Rows are points. The points of each table are mixes of a few directions, plus a little noise. Count the directions of each table, and those that both share. Where both have some left over, give the other angles between the two spaces (their principal angles), to ten degrees, smallest first.

First (5 x 2):
[[-16  39]
 [ 11 -27]
 [ 25 -60]
 [ 11 -27]
 [-31  74]]
Second, 4 rows:
[[ 11  79]
 [ -6 -53]
 [ -5 -43]
 [  1  16]]
Directions: first 1, second 1, shared 0; angles 30

First, 5 rows:
[[-27  12  44]
 [-39  18  64]
 [ 41 -19 -66]
 [ 38 -17 -60]
 [-13   6  20]]
Second, 7 rows:
[[ 67  17 -50]
 [-76  21  35]
 [ -5 -24  16]
 [-44 -25  40]
 [ -1  22 -10]
 [ 20 -53  16]
 [ 40  44 -48]]
Directions: first 1, second 2, shared 0; angles 30

First (6 x 6):
[[  3  16  11  21 -20 -14]
 [ -1  -6  -5  -7   9   5]
 [ -3 -16 -14 -25  23  16]
 [  4  23  17  31 -31 -21]
 [  9  52  39  72 -70 -47]
 [-11 -67 -50 -93  91  61]]
Second (7 x 6):
[[ 29  31  55 -10 -45 -14]
 [ 35   4  47 -71  -7  16]
 [ 21   3  28 -42  -4  10]
 [ 17  18  30  -3 -26  -9]
 [-26 -53 -65 -35  74  40]
 [-31   2 -39  70   1 -18]
 [-44  -4 -59  91   8 -21]]
Directions: first 1, second 2, shared 1

First (7 x 9):
[[ 26   8  31  41  14 -18  23 -62   3]
 [-83 -63  10  21  81  15  -8  60 -19]
 [ 24  27  38 -10   2   9 -19 -38 -34]
 [-71 -60   1  20  59  11  -3  72  -1]
 [ 29  25   9  12  -7 -13  12 -61  -2]
 [  8  28 -74 -58 -61   1   0  12  19]
 [ 67  35 -11 -25 -85  -1  -5  16  32]]
Second (7 x 9):
[[ 29  46 -43  63  17  21  25  12  19]
 [ 48  26  11  71   8  11  18  15  24]
 [-43 -63 -24 -20 -13 -49  30 -12  43]
 [ 42  40  11 -67 -65  27 -48  30 -24]
 [-11  -2  94 -59  17  26 -70 -17 -90]
 [-40 -40   4  34  47 -23  27 -27   7]
 [-24  -8 -53 -20 -12 -13  17   0  21]]
Directions: first 4, second 4, shared 3; angles 80

First:
[[-54  35 -38  47   3 -55 -19  41 -25 -44  47 -29]
 [-29  10 -14   1   5 -25 -26  16   1   5  12 -10]
 [ -7  -3  10 -25  -3  -6 -10  45   0   5 -12 -18]
 [ 60 -30  38 -30  -7  56  36 -36  13  21 -40  25]
 [-86  44 -56  47  10 -80 -52  45 -18 -30  59 -33]
 [ 74 -27  32  -2  -7  66  59 -71   6   2 -29  38]
 [-54  36 -36  44   1 -56 -18  53 -27 -47  44 -34]
 [ 52 -30  41 -43  -8  48  27  -6  12  23 -44  12]
 [ 45 -35  24 -40   6  51   2 -87  39  66 -37  48]]
Second, 9 rows:
[[-67  -1  -1 -75   8 -50 -90  96  26  64 -17 -39]
 [-60  -2   0 -68   7 -44 -80  87  23  56 -16 -34]
 [ 50   1   1  57  -7  38  67 -72 -20 -48  13  29]
 [ 13   0   0  14  -2   8  17 -18  -5 -11   3   7]
 [ 26   1   0  28  -4  18  34 -36 -10 -24   7  15]
 [ 38   1   1  43  -4  28  52 -56 -15 -37  10  23]
 [ 46   2   0  52  -5  34  61 -65 -17 -44  12  26]
 [-59  -1   0 -67   7 -43 -79  86  23  56 -16 -35]
 [ 15   0   1  16  -2  11  19 -20  -6 -13   4   8]]
Directions: first 3, second 1, shared 1

First (8 x 18):
[[ -5  28 -30  37   7  29  20 -40  34 -39  15 -30  24 -52 -76   2  41  13]
 [ 21  -7  42 -16  30  -8 -18  38 -23  33 -35  39   0  45  46   2 -42   0]
 [-30  27 -69 -11  15   3  40  -3 -10 -84 -18 -63   9 -72 -38  46  15 -53]
 [  5 -24  32 -31 -35 -29   6  12  -8  67  36  34 -12  18  31 -44  -8  21]
 [ -8  -3  37   4  -9 -30 -17 -15  11  22  -5  36  22  22 -25 -20  27  31]
 [  4   1 -21  16 -18  24  15 -18  -8 -14  -2 -44 -26 -38 -25   3 -42 -27]
 [ -5 -30  15   0 -28 -14 -39  -1  -8  13   0  10 -29  52  47   0 -10   1]
 [ 17   7  -5   1  38  25  -5  26  11   0  10  18  13  25  41  11  20  15]]
Second, 11 rows:
[[  19   -6   10  -23  -14  -16   22  -14   -7    0  -12    0  -16   -6
   -12    6  -23  -47]
 [ -26   -6  -17   23   27   31  -26    5   18    4   15    9   26   13
    16  -13   35   47]
 [  10   -7   10  -29  -20  -25   26  -11  -21    1  -24   -8  -19  -20
   -21    4  -42  -55]
 [  19  -12   13  -35  -21  -25   32  -19  -16    2  -23   -4  -22  -16
   -21    5  -41  -69]
 [  15  -13    8  -25   -9  -11   21  -19   -5    2  -14    2  -13   -5
   -13    2  -22  -52]
 [  24   39   25   -8  -46  -56   22   27  -41  -11  -14  -31  -37  -29
   -16   23  -50  -11]
 [  12   63    9   48  -16  -17  -27   54   -6  -17   31  -19   -6    6
    22   21   25   96]
 [-121  -49  -51   15   52   51  -36    4  -14   26  -24   -6   58  -30
    -4  -54   -3   47]
 [  16   -3    7  -13   -8   -8   13   -9   -1   -1   -5    2  -10    0
    -6    5   -9  -27]
 [ -20  -17  -22   27   42   52  -33   -8   41    6   27   25   35   32
    26  -15   62   48]
 [  54   12    8   20   12   25  -13  -11   52  -10   44   30    2   54
    30   17   68   22]]
Directions: first 6, second 3, shared 1; angles 80, 90

First (9 x 20):
[[  18   -2   13   -1   14  -24  -39   27   -2  -62   15  -10  -21    4
    18   27    5    2   34  -37]
 [ -17   48  -42   19  -73  -44  -79   -3  -93   21  -19  -17   67  -48
    31  -23  -59  -19    2  -26]
 [  48   47    6  -10    8  -23  -35   -9  100   -1  -15  -28   29   14
    13  -66  -33  -11  -53    1]
 [ -18    0   24  -24   19   25   42    9   21   25  -13    0  -10   30
    -5   40   -5   43    5   26]
 [ -31 -103    1  -49   45   31   65    7  -75   18  -32   35  -65   -8
   -42    2   51    5   25   18]
 [   2  -83   28   20   40   30   38  -13  -25  -55   11   26  -62   -6
   -30   19   59    0   24   -5]
 [ -27   68  -71  -59  -40  -42  -33   68  -35   73   24   -4   31   -2
    34   14  -22  -23   28   -9]
 [   4   38   78   78  -15   48   31  -79   77   -9  -29  -22   49   27
    -5   29  -54   70  -53   42]
 [  21  -12  -37   24   -1   -1   12   -7   31   -8   59   23  -17  -12
   -13  -43   55  -63  -13   -6]]
Second, 8 rows:
[[  4 -23  -2   2 -52  14 -41 -28  -9 -59 -43  30 -23 -19  45 -59   7  -9
   17  -4]
 [-61   7  -1 -46  19 -62  43  -9 -10  -8  74 -27   1  73 -56  58 -24  42
  -50   6]
 [ 28  36  28  43  62  26  19  40  18  75  -7 -17  26 -15 -13  21  -1 -20
    6   5]
 [ 60  12  -1 -26 -99 -20 -23 -57  28 -76 -63 -15  52  -5 -47 -48  79  48
   12  28]
 [-74  35  94   8  75 -75  27  -8   1 -18  43   4  -1  98 -25  48 -49  44
  -87  21]
 [-13  -7 -22  28  25  49   0  36 -17  32   5  -2 -29 -16  34 -21 -34 -53
   27 -23]
 [  9 -12 -36   6 -19  38  -7  12  -9   5 -10  -7 -14 -27  16 -29   1 -31
   33 -14]
 [ 44 -45 -62 -19 -15  33 -21  15  -4  53   2  35 -16 -94  48  25  20 -19
   40 -23]]
Directions: first 6, second 5, shared 0; angles 40, 50, 70, 90, 90
